Each row of a before or after table is a point. The points were changed in one or more steps. Then noise was added and the rows were shuffled. The steps act on columns, c1 being the first. Name the steps. A step turns or swaps two columns, mirrors them in a line or flattens them onto one, adds a multiple of one to another, or multiplies or shifts one. Angles are multiples of 10 degrees, from the lower column toward the higher: turns from -170 to 170, lines from 10 to 170 but not 90. Use the fewest steps. Two steps may share a column if one is a turn and the other turns, adds or multiplies; they go together, in the order done. Otherwise the lowest column goes first.
(in the rows, 128 means zero)

Before (12 x 3)
[[161 123 135]
 [170 118 159]
 [105 137 103]
 [188 155 165]
 [172 122 137]
 [179  91 102]
 [122  68  80]
 [172 148 166]
 [163 155 141]
 [106 112  72]
 [127 137  84]
 [131  93 106]]
After (12 x 3)
[[199 152 144]
 [135  94 108]
 [191 119 136]
 [235  87 102]
 [ 87 112  72]
 [245 157 167]
 [214 120 137]
 [126 137  81]
 [218 147 165]
 [212 123 160]
 [115  64  79]
 [ 79 138 104]]
Steps: multiply c1 by 2

Before (11 x 8)
[[159 171 127 181 153  86  83  58]
 [ 47 186 111 182 135 165 178 128]
 [ 78 106 103  86  47  50  98  76]
 [150 112 146 186 163 149 163 140]
 [ 99 105 132  72  33 127 205  76]
 [134 162  87 140  63  77 190  38]
 [ 99 158 123 142 154 109 176  62]
 [187 121  85 195  46  88 101 111]
 [165 206 126 177 154 132 149 147]
 [132 112 107 160 142  90 143 157]
 [178 136  62 125  93 167 188  88]]
After (11 x 8)
[[ 64 114  96  95 217 192 135 132]
 [117 141 146  66  90 141  87 149]
 [101 144 145  86 111 149  94  50]
 [172  63 152 121 112 152  94  97]
 [103  88 148 112 202  92  52 122]
 [131 158 155 123 134 175 114 143]
 [168  79  82 201 201 174 170 155]
 [182  73  51 180 185  99  66 150]
 [137  34 110 147 198 178  71  91]
 [ 82  61 149 101 110 191 155  84]
 [219 125 142  63 137 121 112  69]]
Steps: turn c1 and c7 by -160 degrees; turn c2 and c8 by -90 degrees; turn c3 and c5 by -130 degrees; turn c4 and c6 by 150 degrees

Before (13 x 12)
[[162 116  72 115 107 144 129  94  77 112 151 155]
 [ 38  61 181 199 173  80 118  97 157 195 171 180]
 [171 156 150 155 100 178 112 157 147  82 146 144]
 [112 136 121  97  40 121 106 158 107 110 149 138]
 [114  65 122 110 196 129  64 155 141 155 121 188]
 [ 86  87 148 128 210  79  43  87 147  95 168 178]
 [154 149 173 138 143  98  66 135  72 134 102 173]
 [106 236 149 135 108 137 166 175 117 102  61  63]
 [202 208 160 103 119  86 120 135 203 130  82  41]
 [150 146 120 140  57 144 117 124 132  70  50 145]
 [159 185 240  78 145 122 172 143 166  92  60 120]
 [200 125 178 132 123  85 152 179 148  49  91  74]
 [144  70 135 114 113 168  51  97  87 108 136 108]]
After (13 x 12)
[[ 92 206 158  99  54  77 117 133 197 128  76  44]
 [196  63 126 112 116 119  59 161 138 159 120 191]
 [ 56 135 113  98 172 108 102 151 102 110 143 139]
 [218  85 147 127 139  62  44  84 151  98 169 183]
 [112 247 147 133 155 120 164 173 122  99  63  60]
 [104  67 132 115 123 159  45  98  85 107 135 100]
 [ 56 145 118 137 139 140 119 125 133  68  50 142]
 [ 91 150 147 150 102 162 112 154 138  81 148 150]
 [128 184 238  82  92 102 172 142 166  91  65 126]
 [102 126 180 136  62  70 159 171 147  45  92  72]
 [134 153 173 139 101  85  67 133  69 136 106 175]
 [196  58 184 201 197  72 117  98 161 194 173 180]
 [ 97 118  76 119 103 139 130 103  79 107 149 152]]
Steps: turn c1 and c5 by -110 degrees; shift c6 by -10
